Every row gives one point. To make a cloud, some directions were put in groups of two or more. Within a group, all points are equally far from the middle, so they leave a hole (a ring in 2 directions, a hollow ball in 3). The other directions are filled evenly. Then the cloud was stretched, turned, moved and blurred a little. How many holes are there, and how many directions does each take, smallest first?

Cloud (22 x 3)
[[ 4.3  0.1  7.7]
 [ 0.2  1.2  7.3]
 [-1.5  3.0  6.0]
 [-2.2 -1.1  0.1]
 [ 3.5  0.0  7.6]
 [ 1.9 -4.3  0.8]
 [-2.1  5.3  1.9]
 [-0.6  5.6 -0.1]
 [ 1.3 -4.2  3.0]
 [ 8.7  1.5  2.3]
 [-1.6 -0.4 -0.9]
 [-2.2  0.6  5.5]
 [ 5.8  0.2 -1.7]
 [ 1.9 -4.3  3.5]
 [ 0.1  1.5 -2.2]
 [-1.1  5.9  5.2]
 [ 3.5 -4.4  3.0]
 [ 2.8 -2.3 -1.8]
 [ 0.8 -0.6 -2.2]
 [ 0.6  4.2 -1.5]
 [ 6.9 -2.9  2.3]
 [-1.2  0.6 -1.2]]
Holes: 1 (3)

Cloud (28 x 4)
[[-2.3  4.1  0.9  3.6]
 [ 5.3  1.2 -0.8 -1.3]
 [ 1.4 -2.1 -3.9 -4.9]
 [ 0.6 -2.3 -2.8 -5.4]
 [-4.9 -1.0  2.5 -0.1]
 [ 5.0 -3.3 -0.1  1.0]
 [ 4.0 -4.1  0.6 -1.8]
 [ 1.6 -6.4 -3.9  1.8]
 [-2.7  5.4  2.5  2.6]
 [-4.3 -0.3  2.1 -2.3]
 [-2.0 -1.3  6.2  5.4]
 [ 4.2 -2.5  0.5  4.0]
 [-0.8 -2.0  4.8 -2.5]
 [ 2.4 -0.8 -4.8 -4.1]
 [-1.7 -1.5  5.9  5.8]
 [-0.6  4.3 -0.1 -5.8]
 [-0.5  6.0  4.9 -2.7]
 [ 4.5  3.0 -2.4 -3.2]
 [-3.1 -1.7  6.5  1.9]
 [ 5.3 -1.4 -0.1  0.0]
 [-2.0  0.2  7.0  0.4]
 [-4.6  2.3  1.9 -1.2]
 [ 0.6 -5.6  1.5  6.3]
 [ 3.2  1.1 -4.7 -3.5]
 [-3.6  4.9  2.3  1.4]
 [ 3.8 -5.8 -0.7 -0.7]
 [-4.7 -2.2  3.6  0.5]
 [-1.8  6.1  5.8  0.5]]
Holes: 2 (2, 2)

Cloud (53 x 6)
[[ -1.4   0.5   4.7   0.9  -1.3  -2.6]
 [ -2.3  -3.5   3.5  -1.4  -3.7  -6.5]
 [ -0.2  -4.3  -0.6   2.1  -0.3  -7.8]
 [  3.3   0.5   2.8  -6.2  -0.2  -7.3]
 [ -0.5   2.5  -0.6  -0.7   0.3  -0.3]
 [  1.3  -2.2   2.6   3.5  -6.6   2.0]
 [  5.2  -1.1  -0.9  -2.0  -2.7  -4.8]
 [ -2.8  -5.4   0.4  -2.7  -1.9  -6.0]
 [  1.1   2.0   3.5  -1.0  -2.0  -7.2]
 [ -2.1   0.5   2.2   6.2  -6.7   4.4]
 [  4.8  -0.7   2.2  -2.6   3.3  -7.0]
 [ -0.5   1.4   2.2   1.2  -2.0   3.0]
 [ -2.4  -3.9  -4.5   2.0   0.4   3.7]
 [ -5.8  -0.9  -5.0  -0.2   1.4   1.9]
 [ -1.2   3.2   3.0   2.7  -2.4  -2.9]
 [ -4.9   1.5  -3.7   3.0  -0.4   0.1]
 [ -4.2  -2.6   1.0   0.6  -8.5  -3.7]
 [  0.7  -7.0   0.8   2.2  -0.2  -4.5]
 [ -0.4  -2.5   2.1   0.5  -7.4  -0.7]
 [  0.9  -1.2   1.7  -0.7  -7.4   0.5]
 [  1.2   1.6   1.2   3.3  -4.2   4.0]
 [ -1.5   0.4  -0.9   4.5   2.4  -2.2]
 [  0.3  -5.9  -0.4  -1.4   2.6  -7.1]
 [ -5.4  -2.8  -1.1   1.5  -8.0   0.4]
 [ -3.2  -5.4   0.2  -4.4   0.5  -6.6]
 [  0.8   0.4   0.7  -0.4  -5.5   4.1]
 [  2.3   1.0   0.0  -2.6  -7.3  -0.1]
 [ -7.0  -2.9  -1.0   6.2   0.8   2.0]
 [ -3.2  -5.1  -1.8  -4.1  -4.1  -1.8]
 [ -6.2  -1.2  -5.1   3.9  -2.5   2.7]
 [ -5.1  -0.3  -2.6  -0.4   2.1  -4.5]
 [ -3.4  -5.3   1.2   1.8   5.2  -0.2]
 [ -1.6   3.4  -0.8   1.2  -7.4   2.8]
 [  0.6   2.4   0.0  -1.3  -9.9  -3.1]
 [  0.4   2.1  -3.0   1.0  -5.3   1.5]
 [ -7.5  -2.5  -1.8   6.8  -0.9   3.1]
 [  0.2   1.9   3.3   1.8  -0.8  -0.7]
 [  5.1  -2.1   4.5  -2.9  -3.4  -5.4]
 [ -2.2  -0.5  -3.5  -0.7   3.5   0.7]
 [ -3.6  -3.5  -0.5   1.8  -5.9   2.9]
 [ -2.3  -4.1   0.7   4.9   4.5  -4.9]
 [ -1.1  -5.5  -0.4  -0.7   7.8  -2.5]
 [ -0.5   2.3  -0.5   6.5  -0.8   0.7]
 [ -5.1  -2.9   0.9  -1.5   1.3   2.7]
 [ -5.7  -1.6   3.0   2.5  -0.8  -0.4]
 [ -0.8  -5.6   1.2   2.6   2.9  -7.2]
 [ -6.2  -2.3  -4.0   5.1  -1.1   3.4]
 [ -4.7   0.2   3.6   1.0  -2.3  -1.2]
 [  1.1  -2.7   5.2  -3.3  -0.3  -5.5]
 [  3.3   0.6  -0.6  -0.3   1.2   3.7]
 [ -0.3   1.7  -0.7   3.1   1.1  -0.3]
 [ -4.6  -4.3  -0.1  -1.0  -1.6  -7.5]
 [  0.2   1.8   1.3   0.4 -10.5  -2.8]]
Holes: 2 (2, 2)

Cloud (88 x 8)
[[  0.0   1.3   3.0   2.7  -4.6  -4.0   0.5   0.5]
 [  4.4   1.0   3.2   3.7  -1.0  -2.2  -6.4  -2.6]
 [  1.9   5.3  -5.2  -4.7   4.3   0.0   2.1  -0.8]
 [  2.7   0.5  -1.7   2.2   6.8  -0.4   0.1  -3.4]
 [ -2.9   0.4  -4.5   1.2   2.8   0.4  -1.8   0.7]
 [  1.0  -2.1  -5.4  -7.4  -0.9  -2.1   1.0  -3.5]
 [ -2.3   2.3   1.6   5.2  -7.4   5.4  -0.6  -2.2]
 [  2.6   1.0  -1.0   3.1   6.3  -6.7   1.1   5.3]
 [ -3.6  -5.0  -6.1  -2.3  -2.3  -2.2  -3.4   1.1]
 [  4.3  -8.3   0.3  -1.9  -3.5  -1.3   5.3  -3.9]
 [  1.0   5.7   3.7  -3.3   2.9  -2.7   0.4   4.0]
 [ -0.3  -3.0  -2.9   6.8   1.0   1.4  -1.0   1.5]
 [  2.2   4.3   5.5  -0.8   5.9  -4.1   3.3   2.7]
 [  6.3   0.1  -2.6  -3.4   5.4  -1.8  -2.1  -0.2]
 [ -1.7   3.9   2.2   1.6   0.2   2.3   1.4   4.3]
 [ -2.5   1.6   1.0  -1.9  -0.4   8.9  -0.7   0.3]
 [ -3.9  -2.0   2.8  -4.7  -0.7  -3.2   4.3   3.0]
 [  4.3   1.0  -0.7   0.4   5.6   6.8   3.4  -3.7]
 [ -1.1  -4.7  -1.5  -0.8   8.8   3.3   0.1   7.1]
 [ -6.2  -1.8   2.1   2.7  -1.6  -0.2  -1.6  -1.9]
 [  4.3  -2.4  -5.2   3.8  -1.9   0.6  -0.8  -2.8]
 [  4.8   0.4   3.8   6.8   0.6   0.4  -2.0   6.2]
 [ -2.8  -0.7   5.1   0.7   3.8  -3.8   2.6  -0.7]
 [  5.6   4.1   5.0   1.6  -1.8   0.5   2.4  -0.9]
 [  4.0  -9.0  -2.6   2.0  -1.2   0.4   0.9   5.9]
 [  0.5   0.9   0.2  -4.6  -0.8   4.8  -4.9  -3.7]
 [ -2.7   4.2  -0.3  -4.0   0.2  -1.9   4.3  -5.9]
 [ -3.4  -0.3   0.4   4.7  -5.1  -0.7   2.4   2.5]
 [  2.9  -5.6   1.6   0.6  -2.0  -6.3   1.7   5.1]
 [ -2.2   2.8  -0.3   0.7  -3.7  -6.2  -3.0  -4.7]
 [  4.8   0.4  -1.3  -1.0   2.0   7.9  -0.6  -3.2]
 [  3.7   1.7   2.1   0.8  -4.1  -5.5  -0.3  -8.1]
 [  2.0  -0.7  -2.3   4.4   3.4   2.1  -5.7   4.4]
 [  7.2   0.2  -1.4   3.8  -0.5  -3.8  -2.5  -4.6]
 [ -0.9  -0.7  -1.1   0.2   3.1  -7.9   1.5  -3.7]
 [  5.0   0.8   3.8   5.3   2.4   0.2  -1.9   6.8]
 [  5.5   2.2  -2.7   0.8  -3.1  -3.6   1.1   2.1]
 [ -3.4   1.9   2.4  -3.3  -0.4  -3.3   3.4  -4.9]
 [  1.7   0.4   7.0   3.2  -5.0   3.1   0.2   0.6]
 [  7.0  -3.3   2.3  -2.3  -0.8  -4.5   4.5   0.8]
 [  4.9  -3.1   0.6   3.0   0.0   0.3  -4.4  -3.7]
 [ -0.5  -0.7   3.3  -4.3  -0.5  -2.8   6.0  -3.1]
 [ -3.6  -4.3   0.0   4.9  -0.6  -2.5   0.9  -1.1]
 [ -0.2  -4.9   0.8   1.3  -1.3  -6.8  -3.4   3.7]
 [  2.7   2.5   4.6   2.2   0.0   2.9   4.3   1.2]
 [ -1.1  -5.6   2.0  -1.2   4.1   0.0  -0.7   0.6]
 [ -3.3  -2.9   0.2   1.5  -1.1  -0.4  -3.6  -3.3]
 [  0.8   0.3  -1.7  -2.7   4.0   4.6  -1.3  -2.9]
 [  1.9   2.7   0.7   2.7   1.1  -5.7   1.3  -2.5]
 [  5.1  -2.9   1.1  -0.7   0.8  -1.1  -0.5   5.0]
 [  2.9   1.9   0.9   5.4  -2.2   0.2   2.6  -4.2]
 [  0.5  -2.3   1.9   0.7 -10.5  -4.1  -3.5   0.9]
 [  5.1   3.4  -1.1  -1.6  -3.0   2.4   3.7   0.0]
 [  1.4  -5.4   0.1   1.3  -4.5  -2.5  -0.1  -6.0]
 [  1.1   2.8  -3.0  -4.3   8.9   2.6  -0.3   1.6]
 [  3.4   2.1  -3.0  -1.9   5.7  -3.6  -4.9  -1.0]
 [  3.2  -3.1   2.3  -3.8   6.3  -0.6   0.2  -0.3]
 [  3.8  -1.9  -5.8  -3.3  -4.4  -0.2  -2.5  -1.8]
 [  3.8   1.7  -3.1  -4.1  11.5   1.0   5.1   2.2]
 [  2.8   0.3   2.1  -2.1  -2.5  -6.7   5.6   0.4]
 [ -1.7   1.9   1.9   2.3   2.4   4.3   4.0   1.3]
 [  5.4   2.1   3.2  -1.9   1.6  -1.8  -2.0   3.2]
 [  1.5  -8.3  -2.9  -2.2  -0.2  -1.8   1.8   4.4]
 [  1.8   2.5   1.1  -0.9   3.8   3.1   0.0   7.2]
 [  3.1   0.2   1.4  -4.4  -5.4   4.2   0.4  -1.7]
 [  2.8   2.0  -3.0   2.9  -5.2  -1.9  -5.9  -6.0]
 [ -5.5  -3.1  -0.2  -1.1  -3.3   1.3  -3.8  -3.2]
 [ -2.6  -2.1   3.1   0.3   0.2  -0.1   7.0   2.0]
 [  2.9   2.5   2.7  -4.7   6.7  -2.1   2.2   6.0]
 [ -2.4  -8.0  -0.7   2.8  -0.7   0.9   5.0  -1.9]
 [ -4.1  -1.2   2.6   2.3  -6.7  -4.5  -5.0  -1.3]
 [  3.7   4.9  -4.4  -4.7   4.5   1.1  -3.3  -0.8]
 [ -1.2  -3.2  -4.0  -2.5  -7.2   4.8   2.8  -2.1]
 [  4.3   0.3   0.4  -1.3   0.1   8.8  -0.2   0.4]
 [  4.3   3.1   3.3  -4.0   3.3   0.1   6.0   1.0]
 [  2.7   2.1  -2.6  -3.1  -2.4   0.5  -3.5   3.6]
 [  1.2   4.0   2.2  -6.6   2.6   3.9   1.3   0.2]
 [ -1.0  -1.0  -1.9   3.7  -5.8  -3.5   0.5  -5.1]
 [  1.6  -5.2  -5.3  -0.3  -4.5   0.3  -1.1  -4.0]
 [ -5.2  -1.0   0.2   1.4  -5.3  -5.6  -1.7  -3.0]
 [  1.2   2.0   1.4   2.9   2.3  -4.2  -4.9  -2.2]
 [  2.7  -2.8  -1.3  -5.9   0.9  -7.8   0.2   1.6]
 [  0.4   5.1  -1.4   0.8   9.9  -0.3   1.1   0.3]
 [  0.3  -2.5  -5.4  -5.8  -1.7  -2.2  -1.0  -4.1]
 [  9.1   2.1  -0.8  -2.4   2.4   2.7   2.0   1.0]
 [ -0.9   0.2   0.5   1.5   3.5   3.6   4.6  -2.5]
 [  4.3  -5.9  -1.2   1.4  -6.3  -0.9  -3.6  -3.3]
 [  0.1   1.1   2.7  -3.3  -0.5   2.0  -0.4   5.1]]
Holes: 1 (4)

Cloud (93 x 9)
[[ -1.5  -4.2  -5.0  -1.3   5.8  -5.1   0.7  -1.8  -4.3]
 [ -4.8  -6.0   0.6   1.1   3.1   2.3  -1.9   4.4  -2.0]
 [ -1.1   0.3  -2.2   1.9   6.7   0.8   0.4  -7.4   0.1]
 [  2.6   1.4   0.0  -4.0   4.5  -5.2   8.3   4.3  -0.7]
 [  2.6  -0.5  -4.5  -3.8  -1.9  -0.8  -2.2   2.3   2.5]
 [  1.8   3.6   3.9   0.3   6.5  -3.1   2.5   0.7   1.7]
 [ -7.5   2.9   0.6   1.2   2.4   3.9   3.5  -1.7  -3.4]
 [  4.7   1.2  -3.4  -0.9  -2.3   3.6  -2.4  -2.0   0.6]
 [  0.7  -1.7   1.6  -0.8   4.1   2.6  -1.3   2.0  -1.4]
 [ -6.9  -1.2  -3.1  -2.5   3.4  -4.6   3.0   1.9  -2.7]
 [  0.2   5.5  -1.0  -1.2   3.8   0.6  -3.5  -1.5  -1.4]
 [ -1.8  -1.2  -0.1  -0.8   4.9   0.5  -4.2  -6.2  -1.2]
 [ -4.3  -2.4   3.3   1.4   2.8  -6.8   0.2   0.3  -4.8]
 [ -2.6   2.5  -2.1   6.0  -2.5  -5.3   1.9  -2.0   2.0]
 [  4.7  -0.5  -1.8  -2.0   0.4  -2.2   7.6   0.8   0.0]
 [ -0.2  -0.7   4.6  -0.3  -1.8  -3.0   5.0   3.4   1.9]
 [  1.0  -1.9   5.6   0.4   5.8  -7.5   4.1  -3.6  -4.2]
 [ -1.2   1.7   2.4   1.9  -2.3   0.8  -1.9  -4.1  -4.8]
 [ -1.6  -0.4  -0.8   4.8  -4.0   4.4  -0.2   5.1  -1.3]
 [  1.2   2.2  -0.7   4.1  -4.9   1.0   4.9  -5.5   0.6]
 [ -3.1  -5.2  -0.8  -2.2   6.5   1.3   3.1  -2.1  -0.8]
 [  3.5   1.6  -2.1  -1.8  -5.2  -1.9   0.6   3.2   0.4]
 [ -2.3   2.3  -9.4   2.4   0.1  -2.6   8.0  -1.0  -5.4]
 [ -1.7  -0.1  -3.5  -5.7   1.5  -2.2   5.0   5.2   0.2]
 [  0.1   1.3   0.5  -2.3  -6.6   1.6  -1.5  -0.1  -4.3]
 [  3.2   4.2  -1.3   1.4  -3.1  -5.8  -3.6  -0.6   0.7]
 [  3.2   1.7  -0.1  -5.2   3.6  -0.9   5.9  -0.2  -6.1]
 [ -2.8  -0.2  -1.4  -4.5  -3.2  -1.3  -1.1  -6.9  -0.6]
 [  0.3   0.9  -4.9  -2.8  -1.8   7.0  -2.0  -1.4  -4.4]
 [  3.9  -2.4  -2.1  -4.3  -5.5  -0.9   0.6  -1.7  -3.5]
 [  0.0   6.2   1.9   0.7  -0.4   4.5  -2.4  -1.4   2.4]
 [ -7.9   4.4  -1.4  -2.0  -2.0   1.5  -0.8   0.0   5.3]
 [ -0.7   1.0  -7.1   1.0  -0.4   1.7  -6.8  -6.7  -2.4]
 [ -1.2   0.2  -4.5  -3.0  -4.8   4.2  -3.8  -1.6   3.2]
 [  1.8  -2.0  -2.0   1.2  -1.1  -5.6   5.1  -4.0   4.2]
 [  2.1  -2.5  -5.4  -2.9  -5.1   3.8  -1.0  -5.2  -1.2]
 [ -0.3   1.3  -3.7   2.6   0.2  -4.4   2.2  -7.7  -5.6]
 [ -2.4   1.8  -3.2   3.7   2.8   2.8   3.4  -5.0  -2.5]
 [ -4.4   1.5   0.3   2.5  -5.0  -0.1  -1.5  -4.1  -3.1]
 [  1.1   0.4  -4.1   0.8  -5.8   1.8  -3.0  -5.8  -3.2]
 [ -0.3   0.0  -4.6  -2.9  -0.7   8.7  -2.2   1.9  -0.2]
 [  1.0   1.2   4.7  -0.7   4.5  -4.6   1.9  -4.7  -2.4]
 [ -4.2  -2.0   2.3  -2.0   2.7  -2.4   1.9  -1.1   5.8]
 [  1.6  -0.2  -4.6   1.6  -7.1  -1.8  -0.6   4.4  -1.1]
 [  2.5   2.4  -4.7  -2.3   4.2   0.5  -3.4  -4.2   0.3]
 [ -0.5   2.0  -0.1  -2.5   2.1  -8.0   3.3   1.6   1.3]
 [ -1.3  -6.9   3.3   2.6   3.3  -6.4   4.8  -0.7  -0.1]
 [  3.3   3.8   0.0   3.8   0.2   1.5   5.0  -4.3  -1.6]
 [ -1.8   4.9  -7.8  -1.0  -2.4   1.6  -1.0 -10.7   3.1]
 [ -3.0   3.1   1.1  -3.4   5.1  -0.2   0.5   3.8   5.8]
 [ -3.7  -6.0  -5.0   1.8   1.8   1.8   2.0   1.2  -3.5]
 [ -0.6  -0.8  -4.7   4.4  -7.6   2.5  -4.4  -0.5  -4.9]
 [ -1.1  -3.1  -1.9   1.5   7.8  -4.5   2.4  -3.5  -0.7]
 [  1.8  -2.7  -2.7   0.1   3.1   3.6  -5.0   0.2   3.7]
 [  1.6  -4.4  -0.5   1.1  -4.5   3.1   4.0   1.4  -3.0]
 [ -0.9  -0.8  -1.9  -3.7  -6.5   0.4  -4.9   0.9  -1.7]
 [  0.8  -1.0  -1.8  -3.2   0.5  -5.8  -0.8   2.8   0.3]
 [ -3.4   5.0  -3.2   0.5  -2.0  -1.2   1.2  -2.1  -5.3]
 [ -6.7   2.6  -4.6   1.8   1.0  -3.6   3.1  -4.3   4.6]
 [ -4.2   1.4  -4.0  -5.1  -0.9  -4.4   1.9  -5.5  -0.8]
 [ -4.7   2.0   5.9   1.8  -3.1  -4.8  -0.5   1.3  -6.0]
 [ -5.9   2.9  -5.4   1.8  -1.6  -1.2   0.9  -4.5  -1.9]
 [  3.4   0.0   0.8  -3.3  -5.3  -0.6   1.5  -1.0  -5.2]
 [  3.1   3.6  -5.9   0.8   4.6  -1.4   0.9  -3.4  -4.4]
 [  2.5  -0.4   1.9   3.7  -0.5   1.7   0.4  -5.7   2.7]
 [  0.4   2.4   0.2   2.9  -0.6  -2.5  -1.9  -5.6  -4.0]
 [ -1.2  -3.4   2.0  -3.1   6.7  -5.9   2.9  -0.7   1.4]
 [  0.4   0.8  -2.1   0.5   1.1  -3.4   2.9   3.4   3.8]
 [ -2.6  -3.5  -4.3   3.4   0.4  -5.5  -0.8  -1.6  -0.9]
 [  3.9  -0.7   1.2  -1.9  -0.4  -2.2  -2.9   1.7   2.9]
 [  4.6   1.0  -0.3   0.6  -0.3  -0.2  -3.8  -4.9   1.1]
 [  0.8   4.4  -1.1   0.4  -3.9  -3.4   2.1  -8.1   0.8]
 [  1.1   2.8  -2.0  -1.8   2.7 -10.0   5.0  -2.6  -0.6]
 [  1.4  -3.3  -3.3  -2.4   4.0  -2.0  -7.3  -1.9   3.7]
 [  1.7  -0.5   0.6  -4.1   0.5  -2.3  -3.2  -2.5  -2.0]
 [ -2.6  -5.8   1.2  -0.7   4.1  -8.7   4.7  -0.3  -2.4]
 [  3.1  -3.5  -1.4   1.4  -1.3  -1.3  -0.1  -7.1  -6.9]
 [ -6.0  -3.2  -3.1  -2.6   3.3  -6.6   1.8  -2.8  -2.1]
 [  3.1   0.7  -0.5   0.8  -8.1   2.4  -1.3  -0.1  -1.7]
 [ -1.1   2.3  -5.2  -2.9   4.8  -5.9  -0.3  -8.9   7.4]
 [ -4.2  -4.3  -1.2   2.6  -3.5  -1.4   0.5   4.1  -4.4]
 [  1.8   0.1  -0.9   3.1   4.8  -2.1  -8.0  -1.4   2.0]
 [ -2.6  -3.7   1.6   1.3  -2.2  -7.3   4.8   2.5  -3.1]
 [ -0.6  -0.3  -2.9   3.2  -0.2  -6.5  -0.9   2.3  -2.1]
 [  0.1  -1.9   3.3  -4.0  -0.8  -4.8  -4.4   1.1   1.3]
 [ -4.3   0.6  -1.9  -0.3   1.9  -5.1   6.5  -2.1   3.8]
 [  0.6  -4.2   2.2  -0.5   4.3  -9.9   2.1  -2.4  -2.6]
 [  2.3   1.9   2.7  -1.3   4.4  -1.5   4.6   2.2  -7.1]
 [ -3.7   3.3  -2.1  -1.0  -1.1  -2.6   4.3  -6.7  -5.8]
 [ -0.2  -3.6  -7.9  -3.0  -4.8   0.3  -0.6  -3.0   1.6]
 [ -5.1  -0.6   1.1   2.4  -0.4  -6.2   8.2  -1.9  -0.3]
 [ -2.3   3.1 -12.2  -1.1  -1.5  -1.2   3.6  -1.5   0.4]
 [  1.2   3.0  -7.1   0.3   0.5   6.6  -3.0  -4.2  -1.5]]
Holes: 1 (4)
